Rows are points. The ring and each string are closed loops that go straight from each point to the next, and from the last back to the first. Before rounding, they use only three directions, however many columns there are. Count how often each string passes through the ring. Passing back the other way cancels.

Ring (9 x 4)
[[ 3.3  0.4 -7.0 -2.7]
 [ 2.3  1.9 -7.4  0.4]
 [ 0.6  4.1 -5.2  3.2]
 [-0.5  5.5 -2.5  4.1]
 [-1.7  5.8  1.0  3.7]
 [-2.8  3.2  3.1  1.3]
 [-2.2  0.7  2.3 -1.1]
 [-0.1 -0.7 -0.2 -3.6]
 [ 2.2 -0.8 -3.6 -4.6]]
String (21 x 4)
[[ -2.6   3.0  -3.6   5.7]
 [ -1.3   1.5  -2.8   1.9]
 [  0.9   5.0  -2.6   1.7]
 [  2.2   7.9  -4.1   3.5]
 [  1.4   4.4  -3.4   1.1]
 [ -0.8   1.1  -4.0   1.7]
 [  0.1   1.0  -7.7   2.8]
 [  3.3   2.3  -9.9   1.2]
 [  4.2   3.5  -7.4  -0.9]
 [  2.5   3.2  -4.1  -1.0]
 [  5.3   3.8  -7.0  -2.5]
 [  5.8   1.6 -10.7  -2.5]
 [  1.9  -1.7 -10.3  -0.2]
 [ -0.8  -0.4  -4.8   0.9]
 [  2.3   3.2  -4.5  -0.4]
 [  3.6   4.6  -6.5   0.3]
 [  3.0   5.1  -6.9   1.9]
 [  2.2   5.4  -4.4   1.5]
 [ -0.2   2.8  -3.4   1.9]
 [ -2.6   2.4  -4.8   6.0]
 [ -0.5   6.8  -3.6   6.1]]
Times through: 0

Ring (9 x 9)
[[ 3.2  2.1 -0.2  0.6 -2.2  1.4  0.3 -0.4  5.5]
 [ 1.5  5.3 -0.9  2.6 -1.8 -2.3 -2.4  3.0  3.3]
 [-0.6  5.3 -1.1  2.9  0.7 -4.7 -3.8  5.6  1.1]
 [-2.0  3.0 -1.3  2.4  3.0 -5.1 -3.0  6.0  0.7]
 [-2.4 -0.6 -1.2  1.1  4.6 -3.5 -0.8  4.5  1.5]
 [-1.4 -4.6 -0.4 -1.5  5.7 -0.2  1.7  1.7  3.0]
 [ 0.9 -7.2  1.0 -4.5  5.7  3.6  3.2 -1.4  4.4]
 [ 2.9 -6.4  1.5 -5.0  3.7  5.3  3.3 -3.0  5.5]
 [ 3.7 -2.1  0.8 -2.4  0.0  4.1  2.2 -2.5  6.2]]
String (25 x 9)
[[ -2.4  -3.7   0.1  -2.0   7.8  -2.2  -0.8   4.1   0.5]
 [  0.1  -2.9   0.8  -2.8   5.5   0.1  -0.4   2.0   1.9]
 [  0.0  -3.6   0.6  -2.7   5.3   0.5   0.4   1.4   2.5]
 [  0.1  -3.1  -0.1  -1.4   3.6   0.7   1.4   0.8   3.8]
 [ -0.1  -4.9  -0.7  -1.0   3.1   1.8   3.8  -0.7   5.5]
 [  1.2  -9.8   1.0  -5.2   5.7   5.5   5.5  -3.4   6.0]
 [  3.2 -11.7   3.2  -9.4   7.8   8.1   4.6  -4.7   5.1]
 [  4.0  -9.4   3.9  -9.8   7.5   7.3   2.3  -3.6   3.7]
 [  2.0  -3.2   1.4  -3.8   3.9   2.4   0.4  -0.1   3.3]
 [  1.2  -1.0  -0.6   0.1   0.7   1.0   1.6   0.1   5.1]
 [  2.9  -1.2  -0.9   0.6  -2.3   3.3   3.8  -2.7   7.9]
 [  4.5  -0.3  -0.1  -0.4  -3.3   4.5   3.2  -3.6   8.1]
 [  4.9   0.9   0.9  -1.5  -2.3   3.8   0.8  -2.3   6.2]
 [  3.3   1.0   1.1  -2.0   0.5   1.7  -1.1   0.2   3.7]
 [  1.7  -0.2   0.9  -2.0   2.7   0.5  -1.1   1.4   2.6]
 [  1.0   2.6  -1.3   2.4  -1.2  -1.1   0.0   1.6   4.6]
 [  0.6   5.0  -2.2   4.5  -3.0  -2.6  -0.6   2.6   4.7]
 [  0.2   9.5  -2.3   6.2  -3.8  -5.6  -4.0   5.5   2.7]
 [  0.0   8.1  -0.4   2.7   0.7  -6.0  -6.6   7.2  -0.7]
 [ -0.4   5.0   0.3   0.5   3.3  -4.9  -5.9   6.6  -1.1]
 [ -0.1   1.5  -0.1   0.1   2.9  -2.4  -2.3   3.9   1.5]
 [ -0.3   1.1  -1.2   1.7   1.2  -1.9  -0.2   2.7   3.4]
 [ -2.3   2.8  -2.5   4.3   1.0  -4.8  -0.8   4.9   2.8]
 [ -3.8   2.0  -2.7   4.4   2.9  -6.0  -1.2   6.2   1.6]
 [ -3.6  -1.1  -1.2   0.9   6.3  -4.5  -1.3   5.7   0.5]]
Times through: 4
String (14 x 9)
[[  1.3   8.9  -1.8   5.2  -4.2  -4.2  -3.5   4.2   3.3]
 [ -0.3   8.5  -1.4   4.3  -0.9  -6.1  -5.4   6.7   0.6]
 [ -2.3   7.5  -2.4   5.6   0.2  -7.5  -4.6   7.7   0.5]
 [ -3.8   4.8  -1.4   3.1   4.9  -8.3  -5.7   9.3  -2.1]
 [ -1.9  -1.1   0.6  -1.9   7.5  -3.4  -3.2   5.5  -1.0]
 [ -0.1  -2.9   1.2  -3.3   6.4  -0.3  -1.3   2.7   1.0]
 [ -1.7  -7.8   0.9  -4.5   9.2   0.8   1.6   1.6   1.7]
 [ -0.4  -8.4   0.1  -3.4   6.0   3.1   4.6  -1.4   5.1]
 [  1.1  -6.4   0.1  -2.8   3.4   3.8   4.3  -2.2   6.0]
 [  4.6 -11.1   3.5  -9.6   6.1   9.4   4.9  -6.0   6.1]
 [  4.8  -6.2   3.0  -7.2   3.8   6.8   2.2  -3.8   5.0]
 [  2.2  -1.4   0.8  -2.2   1.9   1.9   0.4  -0.1   4.0]
 [  1.8   1.5  -1.1   1.8  -1.8   0.5   1.2   0.1   5.8]
 [  2.0   6.5  -2.6   5.7  -6.2  -1.6   0.3   1.1   6.7]]
Times through: 1

Ring (8 x 14)
[[ 5.5 -6.2  9.1  1.3 -3.9 -3.4 -2.1 -0.4  5.0  2.1 -6.8 -1.9  6.0  2.8]
 [ 3.7  0.3  9.0  1.5 -5.5  1.1 -5.0  1.6  2.3  1.0 -0.6 -0.5  5.8  3.2]
 [-1.7  6.3  5.0  0.3 -4.6  4.6 -4.3  2.4 -2.2 -0.8  5.7  0.5  4.3  1.6]
 [-7.7  8.9 -1.3 -0.9 -2.8  5.4 -0.3  1.4 -6.1 -2.1  9.1  0.3  2.6 -0.9]
 [-9.3  6.0 -5.8 -0.6 -2.7  2.7  4.4 -1.4 -6.0 -1.4  6.7 -1.1  2.4 -2.1]
 [-7.2  1.4 -5.8  0.1 -3.0 -0.4  6.3 -3.2 -3.5 -0.1  2.1 -2.2  3.0 -1.8]
 [-1.1 -5.9 -0.2  0.6 -2.5 -4.6  5.0 -3.5  1.6  1.5 -5.4 -3.1  4.3 -0.3]
 [ 3.2 -8.1  5.3  0.8 -2.6 -5.3  1.7 -2.2  4.3  2.1 -8.1 -2.8  5.2  1.3]]
String (26 x 14)
[[ -1.2  -0.7   4.4  -0.8  -1.2  -0.4  -0.5   0.5  -0.3  -0.3  -0.5  -1.0
    3.6   0.3]
 [  2.4  -4.9  10.2  -2.0   1.5  -2.5  -2.9   1.9   2.3  -0.2  -4.7  -0.9
    3.6   1.0]
 [  7.2  -8.7  12.4   0.3  -1.7  -4.7  -3.4   0.6   6.3   1.9  -9.2  -1.8
    5.7   3.0]
 [ 10.4 -11.3  12.1   2.7  -5.4  -6.4  -2.5  -1.5   9.1   3.9 -12.3  -2.8
    7.5   4.4]
 [  9.3  -8.0   6.8   5.8 -11.3  -4.8  -0.4  -3.9   8.4   5.2  -9.5  -3.3
    9.0   5.0]
 [  1.3  -1.1   2.2   2.8  -7.4  -0.8   0.6  -2.1   1.9   2.1  -1.8  -2.0
    6.1   2.1]
 [ -0.2  -2.8   4.9  -0.8  -0.8  -1.8   0.0   0.0   0.8   0.1  -2.6  -1.4
    3.8   0.4]
 [  1.3  -5.5   7.5  -1.6   1.1  -3.3  -0.6   0.5   2.1   0.1  -5.1  -1.5
    3.6   0.5]
 [  0.1  -1.8   4.2   0.2  -2.8  -1.1   0.0  -0.4   0.9   0.6  -1.8  -1.5
    4.4   0.9]
 [ -0.3  -4.0   7.8  -2.9   3.0  -2.3  -1.2   1.7   0.6  -1.0  -3.4  -1.0
    2.6  -0.2]
 [  0.5  -4.8  10.1  -3.7   4.5  -2.5  -2.5   2.7   1.0  -1.3  -4.1  -0.7
    2.4  -0.1]
 [  0.6  -1.8   6.8  -0.8  -1.1  -0.8  -1.9   1.1   0.9   0.0  -1.8  -0.9
    4.0   1.0]
 [  0.8   0.0   5.2   0.8  -4.2   0.3  -1.8   0.3   0.9   0.6  -0.4  -1.0
    4.9   1.7]
 [ -1.4  -1.1   9.1  -3.9   4.1  -0.1  -3.3   3.6  -1.0  -2.1  -0.5   0.0
    2.0  -0.3]
 [  0.7   2.9  10.8  -1.7  -0.6   3.0  -6.8   4.5  -0.6  -1.4   2.6   0.9
    3.7   1.7]
 [ -1.9   3.4   8.4  -2.6   1.0   2.9  -4.9   4.1  -2.2  -2.1   3.5   0.7
    2.7   0.5]
 [ -3.1   2.1   5.7  -2.6   1.2   1.6  -2.3   2.7  -2.4  -1.9   2.5   0.0
    2.4  -0.3]
 [ -1.7   3.4   2.0   1.3  -5.7   2.2  -0.9  -0.1  -1.2   0.3   3.0  -0.8
    4.8   1.2]
 [ -1.6   7.4   1.2   3.0  -9.5   4.9  -2.4   0.1  -1.8   0.7   6.4  -0.3
    5.8   2.3]
 [ -2.1   3.1   2.2   0.8  -4.7   2.0  -0.8   0.1  -1.4   0.0   2.9  -0.7
    4.4   0.9]
 [ -3.4   1.3   4.8  -2.6   1.4   1.0  -1.3   2.1  -2.3  -1.7   1.8  -0.3
    2.3  -0.6]
 [ -3.0   5.4   7.6  -2.6   0.6   4.2  -5.2   4.5  -3.3  -2.5   5.5   1.1
    2.5   0.3]
 [ -1.2   4.5   8.4  -1.7  -0.8   3.7  -5.6   4.1  -2.0  -1.7   4.3   0.9
    3.3   1.1]
 [ -2.3   0.0   7.1  -3.3   2.9   0.3  -2.3   2.9  -1.6  -1.9   0.5  -0.1
    2.1  -0.5]
 [  0.6   1.5   4.0   1.8  -6.3   1.2  -1.6  -0.2   0.6   1.0   0.9  -1.0
    5.5   2.0]
 [  4.0   1.2   5.0   4.4 -10.6   1.2  -2.8  -1.0   2.9   2.7  -0.2  -1.3
    7.5   4.0]]
Times through: 1
